Each row of a before or after table is a point. One or more steps were done to the points. Then noise was added and the rows were shuffled. The steps act on how far a point lies along the listed directions, d1 being the first. Name the steps. A step turns or swaps two directions, mirrors them in a line or flattens them onto one, adds a multiple of one to another, or multiplies one. Angles are multiples of 10 degrees, from the lower direction toward the higher: turns from -170 to 170, lines from 10 to 170 but not 90. Use the fewest steps. Two steps may share a direction if one is a turn and the other turns, adds or multiplies; they go together, in the order done. Otherwise the lowest direction goes first.

Directions:
(1): [0.51 0.19]
(2): [-0.19  0.51]
Before (14 x 2):
[[ 0.09  0.10]
 [-0.40  0.09]
 [-0.06 -0.56]
 [ 0.12 -0.05]
 [-1.10  0.14]
 [ 0.50 -0.19]
 [-0.54  0.35]
 [-0.09  0.01]
 [-0.64  0.29]
 [-0.56  0.25]
 [-0.38 -0.45]
 [ 0.51 -0.21]
 [-0.61  0.29]
 [ 0.06  0.24]]
After (14 x 2):
[[-0.46  0.23]
 [-0.99  0.11]
 [-0.22 -0.59]
 [ 0.11  0.12]
 [ 0.38 -0.14]
 [ 0.20  0.28]
 [-0.38  0.38]
 [-0.05  0.00]
 [ 0.14 -0.15]
 [-0.53  0.31]
 [-0.44 -0.46]
 [-0.35  0.20]
 [ 0.33 -0.28]
 [-0.40  0.41]]
Steps: add 0.3 times d2 to d1

Directions:
(1): [-0.41 -0.59  0.46 -0.20  0.25  0.24]
(2): [-0.36  0.10 -0.11  0.79  0.21  0.26]
(3): [-0.48  0.11 -0.51 -0.33  0.44 -0.29]
Before (13 x 6):
[[ 0.28  0.05  0.29 -0.01 -0.15  0.25]
 [ 0.19 -0.21  0.19 -0.17 -0.14  0.04]
 [ 0.06 -0.09  0.24  0.00 -0.22  0.02]
 [ 0.71  0.08 -0.02 -0.24 -0.16  0.02]
 [-0.43 -0.20 -0.12  0.47  0.36  0.18]
 [-0.07  0.19  0.03  0.37  0.14  0.15]
 [-0.08  0.36 -0.34  0.32  0.19 -0.15]
 [-0.84 -0.27 -0.07  0.37  0.67  0.19]
 [ 0.24  0.28  0.09 -0.08 -0.20 -0.01]
 [ 0.36  0.22  0.08  0.10 -0.48  0.00]
 [ 0.04  0.21 -0.39  0.20  0.09 -0.29]
 [ 0.60 -0.06  0.16 -0.56 -0.31  0.08]
 [-0.07  0.04  0.01  0.10  0.10 -0.08]]
After (13 x 6):
[[-0.21 -0.10 -0.18  0.30  0.22 -0.05]
 [ 0.36 -0.02  0.35 -0.09 -0.44  0.04]
 [ 1.03 -0.21  0.28 -1.56 -0.62 -0.20]
 [ 0.88 -0.15  0.28 -0.93 -0.24 -0.09]
 [ 0.19  0.01  0.19 -0.09 -0.27 -0.06]
 [ 0.29  0.07  0.26 -0.34 -0.24 -0.02]
 [ 0.38 -0.13  0.14 -0.48 -0.27 -0.19]
 [-0.15  0.03  0.00  0.31  0.09 -0.06]
 [-1.17  0.17 -0.59  1.51  0.82  0.36]
 [-0.72  0.05 -0.38  1.38  0.52  0.41]
 [ 0.36  0.10  0.22 -0.19 -0.23  0.15]
 [-0.50  0.12 -0.12  0.76  0.39  0.14]
 [-0.38  0.23 -0.04  0.88  0.29  0.35]]
Steps: flatten d1 and d3 onto the line at 80 degrees; multiply d2 by 2.5

Directions:
(1): [-0.34  0.66  0.40  0.02  0.11  0.37  0.09  0.60  0.17 -0.29 -0.55]
(2): [ 0.10  0.53 -0.05 -0.48 -0.01 -0.66  0.06 -0.51  0.54 -0.29 -0.17]
(3): [-0.22 -0.20  0.01 -0.30  0.09  0.02 -0.52 -0.10  0.22  0.84 -0.64]
Before (10 x 11):
[[-0.02 -0.12 -0.33 -0.06 -0.05 -0.32  0.08 -0.43  0.32  0.06  0.30]
 [ 0.52 -0.30 -0.39 -0.02 -0.03  0.02 -0.02 -0.22 -0.18 -0.01  0.63]
 [-0.32  0.14  0.44 -0.14  0.21  0.10 -0.38  0.46  0.23  0.72 -0.77]
 [-0.34  0.24  0.10 -0.39  0.29  0.22 -0.37  0.08  0.36  0.61 -0.82]
 [ 0.12  0.11  0.14  0.04  0.05  0.17  0.38  0.16 -0.12 -0.22  0.41]
 [ 0.14 -0.43 -0.24  0.24 -0.26  0.00 -0.06  0.03 -0.12  0.28  0.51]
 [ 0.03 -0.01 -0.15 -0.08 -0.16 -0.58 -0.10 -0.33  0.09 -0.16  0.23]
 [ 0.42  0.35 -0.19 -0.38 -0.02 -0.59  0.23 -0.47  0.27 -0.55  0.18]
 [-0.05  0.09  0.06  0.36  0.19  0.42  0.40  0.59 -0.31 -0.39  0.31]
 [ 0.03  0.11 -0.07  0.44 -0.03  0.15  0.01  0.10 -0.12 -0.47  0.13]]
After (10 x 11):
[[-0.16 -0.04  0.15 -0.14  0.18  0.30 -0.05  0.25  0.05  0.57 -0.19]
 [-0.27 -0.79 -0.07  0.29  0.32  0.78 -0.34  0.61 -0.46  1.00 -0.29]
 [-0.17  0.79  0.12 -0.40 -0.08 -0.67 -0.01 -0.22  0.58 -0.52 -0.25]
 [ 0.23  1.29  0.00 -1.16  0.10 -1.13 -0.02 -0.78  1.17 -0.56 -0.77]
 [ 0.46 -0.70 -0.12  0.29 -0.02 -0.33  0.11 -0.17 -0.42  0.11  0.90]
 [ 0.46 -0.24 -0.43  0.00  0.00 -0.45  0.23 -0.71 -0.12 -0.25  0.85]
 [-0.22 -0.17 -0.03  0.32 -0.01  0.29 -0.48  0.09 -0.08  0.29 -0.32]
 [-0.02  0.49  0.17  0.01  0.15  0.64  0.03  0.67 -0.02 -0.11 -0.24]
 [-0.26  0.71 -0.03 -0.19  0.00 -0.38  0.28 -0.11  0.66 -0.48 -0.15]
 [-0.21 -0.03  0.16  0.56 -0.15  0.62  0.06  0.90 -0.28  0.08  0.09]]
Steps: turn d1 and d3 by 150 degrees; multiply d2 by 2.5

Directions:
(1): [-0.57  0.43  0.07 -0.30 -0.05  0.11  0.79  0.23  0.31  0.50  0.63  0.13
  0.18 -0.39  0.23  0.43  0.39 -0.19]
(2): [ 0.38 -0.26 -0.73 -0.85 -0.14  0.01 -0.28  0.54 -0.12  0.30 -0.10  0.05
 -0.20  0.51  0.35  0.26  0.44 -0.12]
(3): [ 0.26  0.30  0.68  0.04  0.25  0.16 -0.09 -0.01 -0.06  0.16  0.70  0.04
 -0.55  0.79  0.01 -0.04  0.25  0.66]
(4): [-0.28  0.69  0.56 -0.76 -0.10 -0.32 -0.34  0.42 -0.27 -0.13 -0.34 -0.44
  0.26  0.00 -0.49  0.18 -0.24  0.06]
(5): [ 0.46  0.05  0.26  0.09 -0.59  0.16  0.33  0.26 -0.03 -0.30 -0.36 -0.55
 -0.46 -0.66  0.24 -0.17  0.66  0.38]
(6): [ 0.56  0.49 -0.07 -0.49 -0.19  0.33 -0.35 -0.34  0.43  0.38  0.06  0.55
  0.29 -0.47 -0.04 -0.67 -0.16  0.27]
Before (11 x 18):
[[-0.02 -0.08  0.13  0.90  0.13  0.08 -0.34 -0.73  0.00 -0.08 -0.18  0.15
   0.13 -0.30 -0.15 -0.65 -0.61  0.05]
 [ 0.78  0.44  0.38 -0.42 -0.27  0.30 -0.23 -0.09  0.01  0.11  0.18  0.21
  -0.22 -0.17  0.03 -0.26  0.03  0.36]
 [ 0.16  0.36  0.75  0.61 -0.27  0.17  0.29 -0.38  0.03 -0.13 -0.34  0.20
   0.04 -0.88 -0.39 -0.49 -0.25  0.25]
 [ 0.16 -0.47  0.37  1.14  0.22 -0.11  0.13 -0.44 -0.08 -0.22  0.29 -0.30
  -0.50  0.43  0.11 -0.04 -0.16  0.30]
 [ 0.25 -0.26 -0.39  0.69  0.04  0.04 -0.35 -0.95  0.45  0.09  0.00  0.64
   0.07 -0.02 -0.15 -0.70 -0.42 -0.07]
 [-0.10 -0.78 -0.78  0.12  0.30 -0.24 -0.15 -0.37 -0.06 -0.06 -0.07  0.24
   0.26  0.58  0.17  0.15 -0.14 -0.77]
 [ 0.94 -0.23  0.20  0.71  0.43  0.23 -0.90 -0.57 -0.13 -0.24  0.47  0.47
  -0.37  0.72 -0.07 -0.47 -0.40  0.56]
 [-0.42  0.35  0.89  0.55  0.08 -0.26  0.37 -0.06 -0.17 -0.29 -0.36 -0.42
  -0.05 -0.40 -0.47  0.03 -0.43  0.22]
 [-0.37  0.45  1.06  0.64  0.46  0.02  0.30 -0.08  0.05 -0.29  0.07 -0.23
   0.07 -0.02 -0.35  0.00 -0.41  0.41]
 [ 0.20  0.53  0.21 -0.28  0.23  0.09  0.15  0.08  0.11  0.49  0.31  0.37
  -0.17  0.21  0.23  0.34  0.04  0.08]
 [ 0.57 -0.15 -0.69  0.01 -0.11  0.35  0.26 -0.24  0.34  0.41  0.15  0.60
   0.26 -0.27  0.30 -0.48 -0.05 -0.26]]
After (11 x 18):
[[ 1.01 -0.83 -1.10  0.02  0.10  0.08 -1.01 -0.07 -0.26 -0.22 -0.30  0.33
  -0.14  0.52  0.20 -0.10 -0.21 -0.16]
 [ 0.25  0.50 -0.10 -0.50  0.14 -0.01  0.03  0.20  0.15  0.53  0.15  0.38
  -0.10  0.14  0.31  0.31  0.03 -0.02]
 [-0.27 -0.22 -0.66 -0.43 -0.04 -0.24  0.11  0.58 -0.04 -0.09 -0.89 -0.23
   0.51 -0.39  0.06  0.32 -0.17 -0.53]
 [ 0.60  0.05 -0.08  0.37  0.03  0.45  0.22 -0.49  0.36  0.32  0.45  0.49
   0.07 -0.11  0.10 -0.72 -0.13  0.12]
 [ 0.23 -0.47 -0.67  0.56  0.00 -0.02 -0.43 -0.82  0.38  0.05 -0.22  0.61
   0.17  0.01 -0.08 -0.62 -0.44 -0.25]
 [-0.39 -0.18 -0.22 -0.14 -0.25 -0.32  0.27  0.43 -0.21 -0.09 -0.96 -0.38
   0.27 -0.66 -0.19  0.29 -0.25 -0.41]
 [-0.23 -0.37  0.18  0.71  0.59 -0.14  0.02 -0.72  0.01 -0.18  0.49  0.23
   0.05  0.80 -0.03  0.01 -0.28 -0.29]
 [ 0.19 -0.98 -0.85  0.33 -0.10 -0.26  0.04  0.07 -0.09 -0.06 -0.36 -0.30
  -0.15  0.23  0.42  0.30 -0.03 -0.48]
 [ 0.84  0.28 -0.06 -0.60 -0.39  0.27 -0.30  0.06 -0.09  0.12 -0.13  0.19
  -0.18 -0.17  0.05 -0.18  0.04  0.22]
 [ 0.09 -0.44 -0.70  0.49 -0.06 -0.10 -0.46 -0.39 -0.06 -0.05 -0.63  0.14
   0.25 -0.36  0.04 -0.49 -0.51 -0.39]
 [ 0.27 -0.15 -0.29 -0.05 -0.57  0.07  0.13  0.04 -0.07 -0.07 -0.91  0.23
   0.30 -1.08 -0.14 -0.32 -0.17 -0.33]]
Steps: turn d1 and d6 by 10 degrees; swap d2 and d3

Directions:
(1): [ 0.43  0.19 -0.35 -0.36  0.28 -0.15  0.43 -0.17 -0.85  0.13 -0.47  0.06
  0.11 -0.31  0.03 -0.21 -0.49 -0.11  0.35  0.97  0.32 -0.29  0.38 -0.45
  0.45  0.03  0.11 -0.09  0.23 -0.37  0.13 -0.74]
(2): [ 0.34 -0.30 -0.48  0.34 -0.42 -0.46 -0.03  0.55  0.08 -0.37  0.17 -0.26
 -0.33 -0.05 -0.57 -0.84 -0.10 -0.09 -0.03 -0.58 -0.34 -0.80  0.03  0.16
  0.31 -0.16  0.44 -0.52  0.42 -0.27 -0.33 -0.21]
Before (8 x 32):
[[ 0.63 -0.22 -0.51  0.09 -0.32 -0.32 -0.01  0.15 -0.31 -0.30 -0.23  0.01
  -0.38 -0.38 -0.55 -0.68 -0.40 -0.18  0.07  0.04 -0.38 -0.68  0.37 -0.18
   0.43  0.15  0.50 -0.56  0.45 -0.47 -0.29 -0.35]
 [ 0.16 -0.14 -0.22  0.31 -0.18 -0.37 -0.35  0.01  0.22 -0.08  0.20 -0.29
  -0.13  0.12 -0.24 -0.49 -0.11 -0.10 -0.20 -0.27 -0.29 -0.26 -0.08 -0.12
  -0.25  0.04  0.10 -0.42  0.16  0.04 -0.10  0.03]
 [ 0.42 -0.43 -0.50  0.07 -0.22 -0.32  0.21  0.32 -0.23 -0.21 -0.08 -0.20
  -0.10 -0.11 -0.36 -0.91 -0.30 -0.12  0.09  0.06 -0.01 -0.63  0.22 -0.19
   0.50 -0.08  0.38 -0.31  0.41 -0.42 -0.19 -0.67]
 [-0.11 -0.31 -0.32  0.43 -0.11 -0.02 -0.01  0.31  0.09 -0.19  0.08 -0.26
  -0.28  0.00 -0.25 -0.47  0.26  0.05 -0.06 -0.34 -0.29 -0.48  0.03  0.19
  -0.06 -0.08  0.06 -0.42  0.44 -0.14 -0.18 -0.28]
 [ 0.23 -0.49 -0.36  0.55 -0.51 -0.26 -0.71  0.58  0.56 -0.28  0.29 -0.32
  -0.25  0.09 -0.52 -0.59  0.28  0.10 -0.20 -1.44 -0.59 -0.61 -0.13  0.46
  -0.12 -0.27  0.30 -0.61  0.38 -0.03 -0.60  0.16]
 [ 0.45 -0.02 -0.73 -0.41  0.02 -0.21  0.27 -0.16 -0.75  0.28 -0.54  0.03
   0.08 -0.27 -0.25 -0.51 -0.59 -0.02  0.17  0.81  0.20 -0.17  0.15 -0.42
   0.75  0.13  0.18 -0.14  0.43 -0.33  0.07 -0.75]
 [-0.37  0.23  0.53 -0.39  0.50  0.43 -0.26 -0.87  0.43  0.39 -0.10  0.05
   0.32  0.30  0.60  0.97  0.49  0.17 -0.22  0.11  0.23  0.69 -0.18 -0.03
  -0.59  0.15 -0.56  0.51 -0.41  0.58  0.36  0.55]
 [-0.12  0.32  0.16 -0.79  0.72  0.30  0.40 -0.86 -0.49  0.27 -0.17  0.20
   0.59 -0.18  0.61  0.42 -0.23  0.00  0.26  1.36  0.49  0.49  0.27 -0.33
   0.02  0.05 -0.32  0.13  0.01 -0.02  0.29 -0.51]]
After (8 x 32):
[[ 0.37 -0.39 -0.83  0.14 -0.51 -0.46 -0.07  0.40 -0.04 -0.09 -0.06 -0.23
  -0.24 -0.07 -0.68 -0.97 -0.28  0.00 -0.12 -0.33 -0.31 -0.54 -0.11  0.05
   0.65 -0.04  0.44 -0.46  0.57 -0.28 -0.27 -0.34]
 [-0.41 -0.08  0.43  0.07  0.04  0.25 -0.55 -0.43  0.99  0.10  0.30 -0.16
   0.04  0.44  0.23  0.59  0.71  0.20 -0.44 -0.83 -0.20  0.36 -0.40  0.35
  -0.67  0.04 -0.36  0.24 -0.29  0.62  0.07  0.87]
 [-0.26 -0.44 -0.05  0.29 -0.38 -0.20 -0.33  0.30  0.97 -0.54  0.84 -0.28
  -0.11  0.24 -0.37 -0.57  0.35  0.03 -0.36 -1.11 -0.57 -0.33 -0.25  0.65
  -0.22 -0.26  0.20 -0.55  0.32  0.14 -0.42  0.35]
 [ 0.21  0.17 -0.15 -0.07  0.23 -0.21 -0.07 -0.42 -0.34  0.24 -0.17 -0.12
   0.13 -0.04  0.09 -0.13 -0.33 -0.09  0.02  0.64  0.10  0.04  0.11 -0.47
  -0.14  0.16 -0.07 -0.16  0.04  0.00  0.21 -0.24]
 [-0.04  0.00 -0.24 -0.01  0.34  0.19  0.27 -0.16 -0.54  0.14 -0.35 -0.08
   0.01 -0.19  0.14 -0.06  0.03  0.03  0.17  0.68  0.15 -0.16  0.24 -0.20
   0.07  0.03 -0.18 -0.13  0.35 -0.20  0.12 -0.63]
 [ 0.41  0.34 -0.16 -0.61  0.63  0.25  0.05 -0.61 -1.01  0.56 -0.81  0.21
   0.47 -0.34  0.47  0.45 -0.33  0.06  0.45  1.14  0.49  0.23  0.41 -0.59
   0.13  0.06 -0.23  0.13  0.06 -0.15  0.15 -0.75]
 [ 0.45 -0.31 -0.47 -0.16 -0.06 -0.23  0.34  0.13 -0.48 -0.06 -0.25 -0.12
   0.03 -0.15 -0.19 -0.76 -0.41 -0.12  0.18  0.46  0.12 -0.48  0.32 -0.36
   0.55 -0.03  0.30 -0.17  0.38 -0.46 -0.07 -0.80]
 [ 0.69 -0.07 -0.48 -0.13 -0.07 -0.20  0.16 -0.09 -0.64 -0.15 -0.43  0.10
  -0.24 -0.48 -0.32 -0.47 -0.52 -0.20  0.21  0.56 -0.16 -0.54  0.48 -0.38
   0.46  0.22  0.42 -0.43  0.39 -0.51 -0.13 -0.53]]
Steps: swap d1 and d2
